Each point is reached from the start by the listed moves, each made once or not at all, plus a little noise. Is the number of moves made odd or even? Then give how often each move was made.

Moves:
(1): [36.6, -8.4,  3.8]
(2): [ 0.4, 20.3, -0.6]
Start: [ -8.7, -10.9,  -8.3]
Points:
[ -9.1, -11.4,  -7.2] => even (0, 0)
[ 27.4, -18.8,  -5.0] => odd (1, 0)

Moves:
(1): [27.9, -1.1, -1.1, -2.2,  1.1, -1.9,  3.6,  0.2,  1.4,  0.1,  7.2,  0.0]
(2): [-1.2, 25.9, -0.5, -0.5,  1.5, -0.5,  3.1, -3.1,  0.8,  1.5,  1.6, -0.7]
(3): [ 5.8, -1.1, 36.2,  0.0, -2.1,  0.1, -3.2,  3.9, -3.0,  2.4, -3.8,  1.2]
(4): [-1.4, -0.4,  0.3, 37.9,  5.7,  0.9, -2.3, -0.1,  4.3,  2.6,  2.6, -2.3]
(5): [-2.0, -3.6,  1.2, -1.3, 24.3,  0.6,  0.2, -1.7,  1.8,  1.8, -2.0, -2.1]
(6): [-1.8,  1.9, -1.6, -2.4, -1.4, 32.2,  0.7, -0.8, -3.0,  2.0,  0.7,  1.8]
(7): [-3.2, -5.2,  2.6,  2.4, -1.3, -0.5, 35.5,  0.6,  4.9,  1.0,  4.4,  3.0]
(8): [-1.6,  2.5, -3.5, -1.7,  3.5,  5.3,  0.5, 39.4,  3.3,  0.0, -6.1, -0.3]
(9): [-1.0, -1.8, -1.9, -6.2, -1.6,  2.9, -4.8, -2.3, 47.4, -2.8, -1.1, -5.3]
(10): [ 0.3, -4.0, -1.3,  0.9, -1.0, -3.5, -0.9,  0.5,  0.9, 33.8, -3.4, -7.2]
(11): [-10.2,   1.0,   0.5,  -2.5,   0.1,  -0.7,  -1.0,   2.6,   0.1,   2.8,
  43.1,   2.5]
Start: [ -0.2,  -6.6, -17.4,  -0.2,  -0.4,   9.2,  24.2,  -2.7,   3.1, -11.2,
  -6.8,  17.3]
Points:
[ -8.8,  17.7, -17.5,  34.8,   4.7,  13.5,  54.4, -10.3,  59.6,  -9.1,
   1.1,  10.9] => even (0, 1, 0, 1, 0, 0, 1, 0, 1, 0, 0)
[  9.0, -13.4, -18.5,  -6.2,  26.8,  38.8,  64.9,  36.7,  10.5,  31.2,
  38.5,  14.4] => odd (1, 0, 0, 0, 1, 1, 1, 1, 0, 1, 1)
[ 13.5, -10.3, -15.0,  30.3,  31.7,   9.5,  23.1,  -4.5,  13.8,  -7.2,
  43.1,  17.7] => even (1, 0, 0, 1, 1, 0, 0, 0, 0, 0, 1)

Moves:
(1): [29.3, -2.2,  4.2, -2.8,  0.0,  2.6, -0.7,  1.2,  6.5, -5.7, -2.9,  0.5,
  0.9,  2.4, -1.7,  4.9,  0.9,  5.0, -2.8,  3.3, -6.2, -4.7,  1.4, -4.7]
(2): [ 0.0, 24.5, -0.9, -2.2, -2.9,  1.5,  8.2,  5.5,  4.8,  3.0, -4.5,  0.9,
 -5.8,  0.5, -5.5, -4.6, -3.2,  1.5,  6.8, -0.6, -1.5, -0.5,  2.9, -2.8]
(3): [ 1.2, -2.5, 22.6,  5.2, 13.4, -1.3,  6.6, -2.7, -2.7,  3.4, -5.3, -7.1,
 -1.1, -0.8, -6.8, -3.5,  3.0, -3.0,  5.7, -1.3,  5.3, -2.3, -3.4,  2.2]
(4): [ 2.5,  2.4, -4.2, 29.8,  5.4,  5.2,  0.0,  2.1, -1.9,  3.5, -0.7,  0.3,
  1.5, 11.2,  0.8, -6.4,  0.9,  5.7, -0.8, -1.2, -3.2, -2.9, -1.5, -2.8]
(5): [  5.9,   2.3, -13.4,  -3.0,  26.3,   2.9,  -2.2,   6.1,   1.3,   0.7,
   1.6,  -1.8,  -3.0,   2.4,   3.9,  -4.7,   3.7,   3.0,   3.2,  -1.3,
   4.6,  -8.2,  -3.5,   1.0]
(6): [-2.0, -3.2,  1.1, -2.8, -3.2, 19.8, -1.7,  3.0,  2.4, -0.9,  0.9, -1.6,
  1.3, -1.4,  2.5, -3.6, -1.3, -3.7,  5.6,  2.9, -4.1,  1.1,  1.0, -0.3]
(7): [-2.1, -5.5, -2.5,  0.3, -0.4,  4.3, 23.9, -1.9, -2.0, -0.1,  4.3,  5.4,
 -2.4,  0.1,  3.6,  5.4, -0.8,  8.8,  0.9,  5.4,  1.1,  2.0, -0.3,  0.0]
(8): [ -1.8, -10.6,   0.8,   7.4,  -9.1,  -3.5,   4.1,  32.4,   5.3,   4.4,
  -0.1,  11.1,  -3.3,  -2.7,  -3.4,  -0.3,   1.7,   1.1,   5.9,   2.1,
   5.8,  -8.2,  -1.7,   6.9]
(9): [-0.9, -4.4,  0.3, -0.4, -1.5, -4.6,  1.4, -6.6, 27.9, 10.4,  3.4,  4.9,
 -0.7,  3.1, -1.7, -6.4,  0.4,  1.4, -5.9,  2.9,  6.4,  0.5, -1.5,  0.5]
(10): [-3.2, -2.0, -6.1,  2.9, -2.6,  3.1, -0.7, -3.1, -7.3, 25.1, -4.2,  1.1,
  1.0, -1.1, -3.8, 11.5,  1.1, -7.1, -3.1,  8.0,  5.4, -1.6,  0.9, -2.6]
(11): [ 4.4,  5.0,  6.3,  4.5,  3.7, -0.3, -8.1, -0.1, -1.2,  5.7, 26.6,  1.2,
 -5.9, -0.7, -2.9,  0.4,  1.4,  3.9, -0.3, -0.5,  0.8,  7.1, -1.3,  0.5]
(12): [ 3.2,  2.6,  1.9, -2.7,  2.4,  3.0, -1.2, -4.1, -3.2, -3.9, -0.1, 21.9,
 -1.0, -1.5,  4.7,  2.5, -3.6, -1.4,  2.5, -0.5,  6.9, -1.2, -0.7,  0.9]
(13): [-1.3,  3.2,  0.3,  4.3, -1.9, -1.5,  0.2,  1.8,  0.9,  0.8,  8.5, -3.7,
 32.1, -9.2,  1.8,  2.8, -3.6,  1.3,  5.1,  2.3, 13.2,  2.8,  4.7,  5.6]
(14): [-8.7, -1.4,  3.3, -8.1,  1.9,  3.7, -3.8,  3.6, -0.1,  5.1, -3.7,  1.6,
  9.7, 32.1, -4.4,  4.1, -0.7,  5.5, -2.9, -1.5, -3.5, -0.7, -2.2,  3.8]
(15): [ 1.8,  3.5,  5.5,  1.9, -3.5, -1.8, -0.1,  0.5, -0.8,  3.5,  0.9, -5.4,
 -4.3, -0.8, 22.6,  6.4,  3.1,  0.6, -0.2, -1.2,  0.0, -7.6, -0.4,  6.6]
(16): [-12.0,   6.5,  -3.0,   8.8,   3.7,   6.0,  -0.6,   1.7,  11.0, -11.6,
  -1.2,  -3.5,  -2.8,  -0.5, -12.3,  28.1,   3.1,  -1.8,   5.3,  -1.8,
   4.5,  -3.2,  -0.2,  -2.8]
(17): [ 1.1, -0.1,  0.0, -0.8, -4.7,  4.2, -0.9, -0.4, -2.2, -2.3, -0.5,  0.6,
  1.4, -0.7, -0.9, -2.3, 21.6,  5.4, -0.3, -3.9,  0.9,  2.3, -2.3,  2.7]
(18): [ -6.3,  -8.7,   3.8,   2.7,  -4.2,  -3.9, -10.6,   0.8,  -0.7,   4.0,
  -6.3,   3.2,  -4.9,  -8.9,  -3.0,   0.9,  -3.5,  34.4,   3.2,   1.1,
  -4.8,  -2.9,   1.7,  -0.9]
(19): [  1.7, -10.6,  -1.6,  -1.4,  -2.3,  -7.0,   1.6,  -6.2,   3.3,  -3.1,
   1.3,  -6.8,  -4.3,   5.1,   3.5,   0.7,   2.1,  -5.9,  27.8,   4.9,
   6.2,   2.3,  -2.2,  -6.2]
(20): [-4.3,  3.3,  1.4, -0.8,  2.0, -3.5, -3.3,  2.2, -1.6, -2.5,  1.0, -0.1,
  0.3,  1.9,  1.7, -0.8,  5.6, -0.9, -2.4, 20.4, -3.8, -0.1, -3.4,  0.3]
(21): [ -1.3,   3.1,   0.3,   1.8,  -9.1,   6.3,  -2.1,  -2.4,  -1.9,  -1.4,
   0.3, -12.2,  -3.3,   1.4,  -3.8,  -0.4,  -5.1,   3.2,  -1.9,   6.2,
  28.2,  -1.5,  -3.7,  -2.5]
(22): [ 1.0, -1.5,  0.4,  6.0,  5.3, -1.6, -3.8,  4.6, -0.1,  2.4, -7.7,  0.9,
 -0.8,  2.3,  6.6,  2.9, -1.5,  1.2, -0.7,  2.2,  3.7, 20.3, -3.1, -2.8]
(23): [-4.1, -0.7,  1.8, -3.9,  4.9,  1.1, -1.1,  0.8,  1.7, -3.5, -0.1,  2.5,
 -5.2,  4.5,  0.3, -2.7,  9.1,  1.2, -2.5, -1.7,  4.4, -1.6, 33.0, -7.8]
(24): [ 4.3,  1.0, -5.8,  1.2,  1.2,  0.7,  0.5, -4.1, -3.5, -1.0, -1.5,  1.6,
 -4.3,  3.5, -2.9,  0.4, -0.3, -0.5,  2.3,  2.3, -1.1,  1.9,  6.2, 17.8]
Start: [  0.4,   6.5,  19.8, -17.4,   5.6,  -8.3,  -5.2, -13.7,   7.4,  -2.5,
   1.1, -12.7,  -0.5,  16.5,   9.8,  -4.7,   6.0, -20.8,  -1.9,  -6.1,
  14.9,  12.8, -18.1,   2.5]
Points:
[ 15.8,   6.1,  10.1,   9.1,  10.3,  16.0,   2.9,  17.9,  54.1,  29.1,
  19.5, -15.7, -17.2,  15.0,  14.1,  37.4,  13.9,  27.5,  46.5,  29.2,
  80.7,  12.7,  16.3,   7.4] => even (1, 1, 0, 0, 1, 1, 1, 1, 1, 1, 1, 0, 1, 0, 1, 1, 0, 1, 1, 0, 1, 1, 1, 1)
[ 17.5,   6.1,  33.6,  38.9,  22.6,  20.6,  18.2,  33.7,  33.9,   0.2,
  -8.6, -32.3,  -1.0,  18.2,  19.9,  23.9,   8.7,  30.4,  61.0,  16.0,
  68.6,   0.6, -28.1,  -0.5] => odd (1, 1, 1, 1, 1, 1, 1, 1, 0, 0, 0, 0, 1, 0, 1, 1, 0, 1, 1, 0, 1, 1, 0, 0)
[ 18.7, -11.2,  57.6,  -4.6, -12.4,  11.9, -14.6,  20.3,  13.1,   0.8,
  -9.7, -23.7, -12.7,   6.7,  18.6,  -3.7,  32.6,  20.9,  12.6,  24.2,
  37.0, -11.9, -31.7,  12.7] => odd (1, 0, 1, 0, 0, 1, 0, 1, 0, 0, 0, 0, 0, 0, 1, 0, 1, 1, 0, 1, 1, 0, 0, 0)
[ -5.3,  20.8,  42.8,  14.5,  20.9,  14.5, -20.3, -20.5, -15.1,  27.3,
  20.9,  -4.4,  23.8,  59.7,  -5.4,   2.0,  35.2,  -8.2,  -0.5,  21.1,
  68.2,  15.1,   7.8,  21.4] => even (0, 0, 1, 1, 0, 0, 0, 0, 0, 1, 1, 1, 1, 1, 0, 0, 1, 0, 0, 1, 1, 0, 1, 1)
[-13.8,  33.4,   3.3, -22.0,  14.8,  12.7,  11.5,  -2.3,  -0.2,  26.5,
   3.2, -21.2,  29.1,  42.2,   1.3,   8.8,  23.5,  -0.4,   1.6,  28.8,
  58.2,   7.4, -23.5,   9.3] => odd (0, 1, 0, 0, 1, 0, 1, 0, 0, 1, 0, 0, 1, 1, 0, 0, 1, 0, 0, 1, 1, 0, 0, 0)
[-18.7, -23.2,  32.4,  23.6,   8.8,  13.7,  15.4,  10.2,  27.0,  40.0,
  -0.6, -12.3,  20.6,  65.4,   4.8,  -0.8,  15.8, -12.1,  32.3,  49.0,
  79.1,  22.4,   2.9,  15.0] => odd (0, 0, 1, 1, 0, 1, 1, 1, 1, 1, 0, 0, 1, 1, 0, 0, 0, 0, 1, 1, 1, 1, 1, 1)
[  7.6,  13.1,  12.6,  -2.7,   4.7,  10.5, -16.4, -11.3,  13.6,  11.8,
 -11.4, -24.7,  31.3,  48.9, -12.0,  51.2,  -1.5, -13.0,  -0.6,  15.3,
  58.8,  24.6, -14.5,  15.6] => even (1, 0, 0, 0, 0, 0, 0, 0, 0, 1, 0, 0, 1, 1, 0, 1, 0, 0, 0, 0, 1, 1, 0, 1)
[  8.6, -10.6,  50.6,   6.1,  45.3,  -6.1,   0.4,  28.2,  55.3,  16.2,
  21.7,  -2.3,   6.8,  39.6,  11.8,  33.4,  23.4,  42.6,  13.1,   3.5,
  51.2,   6.5,   4.2,  11.3] => even (1, 0, 1, 0, 1, 0, 1, 1, 1, 0, 1, 0, 1, 1, 1, 1, 0, 1, 0, 0, 0, 1, 1, 0)
[  2.3,   6.1,   8.1,   8.7,  35.7,  18.2, -20.7,  -7.5,   2.4,  32.6,
  27.6, -24.6,  19.3,  63.7,  30.0,   4.6,  20.4, -16.4,  31.8,   5.8,
  38.4,   7.4,  15.7,  18.0] => odd (0, 0, 0, 1, 1, 1, 0, 0, 0, 1, 1, 0, 1, 1, 1, 0, 0, 0, 1, 0, 0, 0, 1, 1)
[ 10.2,  -0.5,  22.1,  30.9,  15.6,  26.2, -38.8,  31.5,  16.4,  22.9,
  16.5,  -7.5,  16.0,  48.3,  20.7,  43.0,  31.3,  28.9,  41.5,  34.6,
  70.2,   6.4, -33.0,   5.3] => even (1, 0, 0, 1, 1, 1, 0, 1, 0, 1, 1, 1, 1, 1, 1, 1, 1, 1, 1, 1, 1, 1, 0, 0)
[-20.7, -17.7,  11.2, -22.8,  18.5,  13.7, -19.1,  30.9,  10.5,  32.0,
 -11.8,   0.6,  -5.1,  41.2,   0.9,   1.5,  14.8,  13.6,   7.9,   3.6,
  22.4,  -9.4,  10.0,   2.4] => odd (0, 0, 0, 0, 1, 1, 0, 1, 0, 1, 0, 0, 0, 1, 0, 0, 0, 1, 0, 0, 0, 0, 1, 0)

Moves:
(1): [-8.0,  9.8, 17.5, 10.6,  4.3,  6.1,  4.1, -2.5, -3.4, -4.7, 10.5,  7.4,
  4.0, 14.8, -0.7, -2.5, -3.7,  7.8, 23.9, -5.5,  8.3,  2.9,  3.1,  2.4,
  7.0]
(2): [ -9.0, -15.0,  17.7,  10.1, -15.7,   1.6,   8.8,  -1.6,   0.3,   9.1,
   1.5, -12.4,   7.9,  -0.4,  -6.6, -14.9, -34.9,  -5.5,  16.3,   0.0,
  -5.3,   1.1,  17.8,  -9.0, -12.8]
(3): [  5.9, -10.8,   4.0,  -7.1,   3.9,   7.3,  13.3,   6.0,  -3.7,  -7.4,
 -12.9,  -6.4,   1.5,   8.1,  -5.0,   8.4,  -7.4,  -3.6,  -3.2,   2.5,
  -5.2,   2.9,   7.8,   8.3,   3.6]
(4): [ 2.4, -3.3,  7.3,  0.6, -0.5, -8.9, -2.1,  1.7, 12.3,  5.0, -5.0, -1.0,
  1.0, -3.4, -2.3,  5.2, -1.6,  6.1, -6.0,  1.2, 11.5, -3.2, -2.5, -0.6,
  4.0]
(5): [-5.7, 15.9,  1.2,  3.7, 11.1, 10.8,  6.2, -4.6, -1.4,  9.9,  2.4, 21.5,
  0.3,  9.1, 18.2, -7.3,  6.7,  0.5, -2.9, -5.4,  4.4, 11.6,  1.2,  2.8,
  3.4]
(6): [ -8.4, -16.0,   4.4,  -0.6,  -9.7,  -5.0,  -4.2,  -0.5,  -1.5,   1.1,
   4.1,  -7.8,   8.3,  -1.4,  -2.4,   1.7,  -3.2,   0.3,   4.7,   3.1,
  -4.4,   0.2,   9.3,   0.6,   2.7]
(7): [  7.5,  -1.9,   0.1,  -7.0,  -9.7,  -1.2,   0.9,  -0.6,   7.3,   4.0,
  -4.5,   4.5,   2.9,   0.3,  -0.1,  -8.1,   1.6, -17.1,  -8.2,  -3.1,
   4.6,   0.4,   2.1,  -0.8,  -7.8]
(8): [ -2.3,  -5.7,  -4.8,  -7.8,  -3.1,  11.1, -15.7,  -6.4,   1.7,   7.7,
  10.8,  15.4,  -2.4,   2.2,   0.2,   0.9,   2.0,   1.7,   0.3,   8.2,
   9.1,  -6.0,   5.9,   1.6, -15.1]
(9): [ -3.8,   9.8,   0.3,  18.4,   5.8,  -2.2,   6.5, -13.3,  15.8,  -2.3,
 -10.7,  14.2,   0.6,  -1.2, -10.9,   0.8,  -6.3,  -4.1,  12.1,   3.4,
  -3.9,   9.5,  12.2,   0.9,   2.7]
(10): [  9.9,  -9.0,  11.3, -14.9,   4.1,   2.0, -14.4,  -5.2, -14.6,  -6.7,
   8.9,  -7.8,   7.5,   5.6,  -4.3, -11.6,  -7.1,  10.7,   8.9,   5.6,
  -8.6,  -2.1,   8.1,   0.8,   2.7]
(11): [  5.8,   4.2,  -2.3,   6.8,   9.6,   1.7,   2.0,   7.3,  -3.1,  -0.1,
   1.4,   0.1,   0.3,   8.6,   8.2,   3.7,   2.6,  -6.1,  -8.2,   6.2,
 -14.1,  -3.8,  -2.1,  -9.7,  -5.4]
(12): [ 10.2,   5.0,  -2.8,   4.9,   6.4,   5.9, -13.5,  -0.2,  -8.1,  -0.1,
  10.4, -12.6, -10.4,   4.1,  14.2,   3.8,  11.8,   3.1,   5.2,   6.0,
   7.4,  18.5,   6.8,  -2.9,  13.4]
(13): [-16.0,  -3.9,  -1.3,  15.1,   2.3,   6.7,  15.2, -15.2,   1.0,  16.1,
  -6.9,  11.2,  -6.7,  13.6,   7.2,  -5.7, -13.7, -21.4,  18.0,  -2.0,
  -5.4,   6.8,  -3.9,   0.6,   4.6]
(14): [  5.0,   8.4,  -8.8,   7.8,   8.1,   8.1,   7.6,   4.4,   8.7,  -1.8,
 -22.5,   4.5,   2.4,  -4.1,   7.3,  -6.6,   0.8, -10.5,  -1.8,   1.8,
  -2.0,  -9.0,   2.8,  10.2,   6.2]
(15): [  0.7, -10.1,  -4.5,  -3.9,   1.2,  12.4,  -3.0, -19.5,   0.5,  -0.6,
  16.4,   5.8,  14.1,  -1.5,   3.8,  -8.9,  -1.6,  -6.7,   1.5,  -2.0,
  17.1,   5.1,   9.4,  -2.2,  -5.4]
(16): [  0.0,   2.0,   3.3,   1.9,  12.8,   3.2,   0.4,   0.3,  13.4, -16.3,
  -8.0,  -3.8,  -0.9,  11.1,   0.6,  -3.9,   8.4,   6.9, -13.8,   7.2,
   1.8,  -1.3,  -4.1,  12.0, -12.0]
(17): [ -1.1,  -4.3,   1.4,   8.6, -11.5, -15.6,   4.2,   9.5,  -2.8,  -3.7,
  -3.9,  -1.1, -14.3,  -5.8,  12.6,  -3.0,   5.9,   9.9,   7.4,  -3.3,
   4.8,   1.8,   3.2, -17.7,   8.4]
(18): [  6.1,  15.5,  -1.2,  -3.8, -13.5,  -2.6,  21.2,  15.7,  11.1,  -2.6,
   6.5,   6.2,  -3.5,   7.8,  10.7,  -0.8,   4.1,   4.2,  -4.6,   9.0,
  -6.8,  -4.9, -17.2,  -4.6,   0.3]
(19): [ -0.6,  10.5, -10.8,  -0.2, -13.6,   0.0,   1.4,  -2.2,  -0.9,   3.2,
  -0.5,  -6.2,   2.2,   5.1,   5.2,   3.1,  10.7,  -1.1,  -0.2,   1.4,
   4.9,  -1.3,   0.4, -18.0,   0.7]
(20): [ -0.5,  -5.7,   6.2,  -0.1,   4.1,   4.2,   7.6,  13.4,   0.6,  -6.8,
 -13.5,  -2.5,  -2.8,   0.4, -11.1,  -7.5,   5.7,   2.2,  -1.8,   3.8,
   4.6,   9.0,   0.5,   1.0,   9.4]
(21): [ -5.9,   6.5, -11.7,  10.0,   9.5,  -4.7,  -0.7,   4.2, -15.7, -10.0,
   2.3,  -4.5,   0.8,  15.9,   4.5,   5.4,  -9.3,  -6.6,  -7.0,  16.0,
  -7.6,  -0.3,   0.9,   2.2,  -0.6]
(22): [ -4.3,   3.6, -12.4, -18.7,  21.2,   5.9,   3.1, -10.0,   6.5,   1.1,
   6.1,   4.2,   5.4,   3.3,   6.2,  -5.3,   2.7, -17.9,  -4.8,   6.6,
   1.9,  -4.9,   7.7,   2.9, -16.5]
(23): [  2.2,  -9.0,  10.9,  -2.0,  -2.3,   4.5,  27.1,   0.6, -15.5,  -2.1,
 -15.1,  -0.9,   1.7, -11.0, -13.6,  -7.8,   1.3, -10.5,  -1.0,  10.1,
  -3.5,  -5.6,  -0.3,  12.4, -10.7]
(24): [  1.6,   3.8, -12.7,   4.3,   3.7,  -7.7,   3.1,   3.5,   1.5,   4.1,
   9.0,   5.1,   4.3,   5.6,  -6.1,  -1.7,   2.7,  11.4,   1.6,  -3.9,
  -1.7, -14.3,  -4.4,  11.2, -20.4]
Start: [ -2.1, -10.3,   0.7,   2.4,  -7.0,   2.2,  -6.3,  11.1,   3.6,  -8.2,
  -2.7,   4.0,  -5.6,   0.4,  -7.6,   7.6,   0.6,  16.4,  -3.4,  -9.6,
   7.1,   7.0,   0.6,  -4.7,  -9.3]
Points:
[-20.8,  -7.0,  29.5,  21.4,   1.3,  65.9,  36.2,  -3.9,   9.6, -12.0,
 -18.0,  34.7,  20.9,  24.7,  -2.8, -47.1,  -3.9,   1.9,  16.2,  12.7,
  47.9,  14.5,  35.9,   8.0, -38.6] => even (1, 1, 0, 0, 1, 0, 0, 1, 0, 0, 0, 0, 0, 1, 1, 1, 0, 0, 1, 1, 0, 0, 1, 0)
[ 28.8,   5.4,  -9.3, -16.0,  40.7,  35.8, -17.8,   7.8,  20.2, -21.3,
   1.5,   6.5,  12.6,  62.4,  15.6,  -4.8,  24.1,   7.4,  -9.4,  26.0,
  24.5, -14.8,  32.1,  12.3, -50.1] => odd (1, 0, 1, 1, 0, 0, 1, 1, 0, 1, 1, 1, 0, 1, 0, 1, 0, 0, 1, 0, 0, 1, 0, 1)
[-10.3,   9.0, -21.5,  64.5, -32.4,   7.6,  46.7,  -9.3,  30.8,  16.5,
  -4.2,  22.7,  -8.9,  24.0,  30.5, -27.4, -22.6,  -1.7,  49.2,   1.9,
  13.5,  21.4,  27.3, -35.4, -12.1] => even (0, 1, 0, 0, 0, 0, 0, 0, 1, 0, 0, 1, 1, 1, 1, 0, 1, 1, 1, 0, 0, 0, 0, 1)
[  4.4,  -5.1,  29.4,  19.8,  43.1,  41.1,  39.3, -16.2,  -7.9, -33.0,
  -1.8,  39.1,  28.2,  50.3, -15.7, -24.9,  -4.7,  21.8,  16.7,   9.8,
   2.1,  12.0,  32.1,  34.3, -44.6] => even (1, 0, 1, 0, 1, 0, 0, 0, 1, 1, 1, 0, 0, 0, 1, 1, 0, 0, 0, 0, 0, 0, 1, 1)
[  1.4, -10.6,  -4.0,  25.8,  -7.8,  25.0,  79.3,  20.0,  28.5,  -5.6,
 -33.2,  21.1, -20.1,  52.2,   2.8, -29.5,  -0.4, -32.4,  10.5,  41.7,
  -0.3,  14.2,  31.3, -17.8, -67.2] => even (0, 1, 1, 0, 0, 0, 1, 1, 1, 0, 1, 1, 1, 0, 0, 1, 1, 1, 1, 1, 0, 1, 1, 1)
[  7.3, -27.1,  23.3,  14.7,   1.7,  11.8,  14.3,  35.7, -16.4, -27.7,
 -17.8, -39.1,  10.3,  51.2,  18.3, -21.8, -23.8, -10.6,  22.7,  32.0,
   7.8,  17.7,  64.8, -35.4,   5.7] => odd (1, 1, 1, 1, 0, 1, 1, 0, 0, 1, 1, 1, 0, 1, 0, 0, 1, 0, 1, 1, 1, 1, 0, 0)
[-12.6, -22.1,  14.3,  40.8,  42.8,  33.7,  43.7,  21.5,  12.0, -25.0,
 -55.0,   8.8,  -7.5,  35.4,  11.3, -20.6, -13.0, -18.0,  -9.3,  56.6,
   6.0,  25.7,  67.8,   9.0, -29.3] => even (0, 1, 1, 1, 1, 1, 0, 1, 1, 0, 1, 1, 0, 1, 0, 1, 1, 0, 0, 1, 1, 1, 1, 0)
[  0.1, -12.0,  33.5,   8.0,  17.4,  40.4,  27.4, -17.9,   0.0,  13.6,
  22.2,  21.8,  21.9,  24.0,  20.4, -35.2, -16.5, -32.1,  12.1,   4.9,
  38.5,  29.3,  43.8, -10.1, -40.8] => even (1, 1, 0, 1, 1, 0, 1, 0, 0, 0, 1, 1, 0, 0, 1, 0, 0, 0, 0, 0, 0, 1, 1, 0)
